Every row gives one point. Two turns around zero, p and q, are shown by what they do to some points. Where does a point land after both, in the order given? Backwards means that the second turn is done in reverse. Each puzzle has new turns, and all numbers are rounded.

Turn p:
[0.32 0.35] -> [-0.26  0.39]
[-0.21 -0.59] -> [ 0.52 -0.35]
[-0.06 -0.35] -> [ 0.33 -0.14]
[0.15 0.50] -> [-0.45  0.27]
[-0.20  0.09] -> [-0.14 -0.17]
Turn q:
[ 0.00 -0.34] -> [-0.33 -0.06]
[ 0.23 -0.19] -> [-0.15 -0.26]
[-0.12  0.82] -> [0.79 0.26]
[-0.01  0.09] -> [0.09 0.03]
[-0.09 -0.39] -> [-0.40  0.02]
Where do these land?
p, then q: [-0.43 -0.36] -> [-0.45 -0.33]
p, then q: [0.20 0.47] -> [0.23 0.46]
q, then p: [ 0.22 -0.11] -> [ 0.21 -0.12]

Turn p:
[-0.10  0.16  0.07  0.50] -> [0.02 0.11 0.49 0.19]
[-0.27 -0.28 -0.10 -0.12] -> [-0.26 -0.18 -0.19  0.19]
[-0.34  0.25  0.41 -0.30] -> [ 0.10 -0.60  0.12 -0.24]
[ 0.13  0.51 -0.17  0.22] -> [-0.03  0.29  0.40 -0.33]
[ 0.59 -0.62 -0.21 -0.30] -> [ 0.18  0.39 -0.81  0.16]
Turn q:
[-0.17 -0.24  0.10 -0.44] -> [-0.26 -0.41  0.04  0.23]
[-0.06 -0.38 -0.15  0.35] -> [-0.32  0.28  0.27 -0.20]
[ 0.20  0.46 -0.21 -0.55] -> [ 0.22 -0.40 -0.62 -0.01]
[-0.06  0.03  0.13  0.66] -> [ 0.21  0.49  0.39 -0.15]
[-0.43  0.05  0.25 -0.01] -> [ 0.17 -0.25  0.39  0.08]
[ 0.70  0.23 -0.01 -0.48] -> [ 0.04  0.00 -0.81  0.33]
[-0.17 -0.15 -0.11  0.48] -> [-0.06  0.29  0.35 -0.29]
Where do these land?
q, then p: [-0.45 -0.46  0.05 -0.13] -> [ 0.09 -0.51  0.03  0.40]
q, then p: [ 0.06 -0.24 -0.55 -0.48] -> [-0.65 -0.22 -0.31  0.18]
q, then p: [-0.30 -0.04  0.22  0.54] -> [ 0.55 -0.24  0.16 -0.21]
p, then q: [0.57 0.32 0.18 0.09] -> [ 0.24  0.04 -0.57  0.30]
p, then q backwards: [ 0.12  0.42  0.09 -0.03] -> [-0.27  0.14 -0.17  0.28]

Turn p:
[-0.39  0.14  0.15  0.20  0.38  0.40 -0.27  0.30] -> [ 0.25 -0.22  0.41 -0.51 -0.29 -0.11 -0.06  0.26]
[-0.14 -0.02 -0.52 -0.18  0.12  0.41  0.20  0.36] -> [-0.07 -0.17  0.35 -0.06 -0.39  0.28 -0.37 -0.38]
[ 0.59  0.44  0.15 -0.46  0.11 -0.31 -0.08 -0.48] -> [ 0.36  0.06 -0.06  0.31  0.78 -0.01  0.38 -0.35]
[-0.63  0.27 -0.32  0.37 -0.44 -0.69  0.22  0.30] -> [-0.71  0.90  0.22 -0.17 -0.30 -0.03  0.17  0.07]
[ 0.33 -0.43 -0.35  0.10  0.34 -0.11  0.22 -0.21] -> [ 0.28  0.01 -0.26  0.54 -0.35 -0.13 -0.10 -0.26]
[ 0.45 -0.06  0.53  0.28 -0.28 -0.13 -0.23 -0.09] -> [ 0.18  0.07 -0.43  0.08  0.38  0.12  0.12  0.56]
[-0.14 -0.16 -0.22 -0.30 -0.20 -0.15 -0.15  0.01] -> [-0.38 -0.10  0.19  0.27  0.05 -0.02  0.01 -0.04]
[ 0.02  0.41 -0.13  0.40 -0.03  0.29  0.00 -0.57] -> [ 0.30  0.32 -0.08 -0.24  0.32 -0.38 -0.48 -0.11]
[-0.08 -0.60  0.69 -0.40  0.01  0.29  0.08  0.38] -> [-0.20 -0.87 -0.34 -0.19 -0.22  0.28  0.32  0.25]
Turn q:
[-0.25  0.18  0.03  0.42 -0.20  0.00 -0.27 -0.06] -> [ 0.23 -0.24 -0.10 -0.04  0.12  0.26  0.28 -0.32]
[ 0.47 -0.31  0.11  0.02 -0.01  0.02 -0.29 -0.13] -> [ 0.15  0.00  0.01  0.35  0.35 -0.39 -0.10  0.01]
[-0.29  0.14  0.23 -0.19  0.30  0.55  0.36  0.28] -> [-0.59  0.38  0.07 -0.20 -0.09  0.16  0.41  0.23]
[ 0.02 -0.34 -0.49 -0.04  0.33  0.29  0.35 -0.39] -> [ 0.15  0.24  0.71  0.10 -0.37 -0.22  0.10  0.19]
[-0.07 -0.41 -0.42 -0.09 -0.57  0.24 -0.39  0.46] -> [-0.18 -0.40  0.19  0.74  0.15  0.51 -0.17  0.08]
[ 0.19  0.54  0.40 -0.06 -0.46 -0.40  0.18  0.01] -> [ 0.17  0.28 -0.70 -0.26  0.08  0.22 -0.37 -0.21]
[ 0.41 -0.21 -0.13  0.61  0.54 -0.14  0.36  0.13] -> [ 0.25  0.05  0.60 -0.53  0.47 -0.24 -0.09  0.25]
[ 0.15  0.05 -0.37 -0.19  0.45 -0.09 -0.41 -0.25] -> [-0.12 -0.26  0.29  0.06 -0.21 -0.54 -0.11 -0.35]
[-0.62  0.35  0.63 -0.48 -0.38 -0.46  0.11 -0.05] -> [-0.06 -0.05 -1.06 -0.21 -0.51  0.24  0.06  0.13]
Where do these land?
q, then p: [ 0.09  0.04 -0.45  0.87 -0.01  0.10  0.11 -0.17] -> [ 0.56 -0.46 -0.53 -0.07  0.37  0.09  0.23 -0.09]
p, then q: [-0.50 -0.19  0.08 -0.23  0.24  0.20  0.05  0.22] -> [ 0.16 -0.02 -0.32  0.33 -0.20  0.10 -0.01  0.45]
q, then p: [-0.05  0.44 -0.48  0.19  0.28 -0.32 -0.27 -0.16] -> [-0.21 -0.35 -0.35  0.34  0.44 -0.36  0.11  0.02]
p, then q: [-0.54 -0.19  0.11 -0.36 -0.75 -0.30 -0.04  0.29] -> [-0.29 -0.28 -0.08 -0.22 -0.50  0.49  0.61  0.35]
p, then q backwards: [ 0.08 -0.22 -0.36  0.46  0.26 -0.41 -0.04 -0.03] -> [ 0.10 -0.22 -0.04 -0.40 -0.15  0.21  0.20 -0.55]
p, then q: [ 0.14  0.08  0.79 -0.43  0.19  0.08  0.25 -0.05] -> [-0.03  0.33  0.54  0.10 -0.36 -0.25 -0.23  0.53]
p, then q: [ 0.39  0.05  0.41 -0.51 -0.04  0.23 -0.26  0.37] -> [-0.26  0.28  0.43  0.19  0.24 -0.19  0.31  0.54]
p, then q: [-0.35  0.10  0.43 -0.20 -0.47 -0.03 -0.05  0.29] -> [-0.51 -0.03  0.01 -0.05 -0.40  0.17  0.24  0.40]
q, then p: [ 0.53  0.10  0.00 -0.21  0.20  0.32  0.58 -0.10] -> [ 0.10  0.30  0.43 -0.43  0.44  0.07  0.40  0.04]
q, then p backwards: [ 0.20 -0.21 -0.52  0.42  0.10  0.14 -0.32 -0.67] -> [ 0.09  0.23 -0.41 -0.28  0.83 -0.06 -0.29 -0.19]
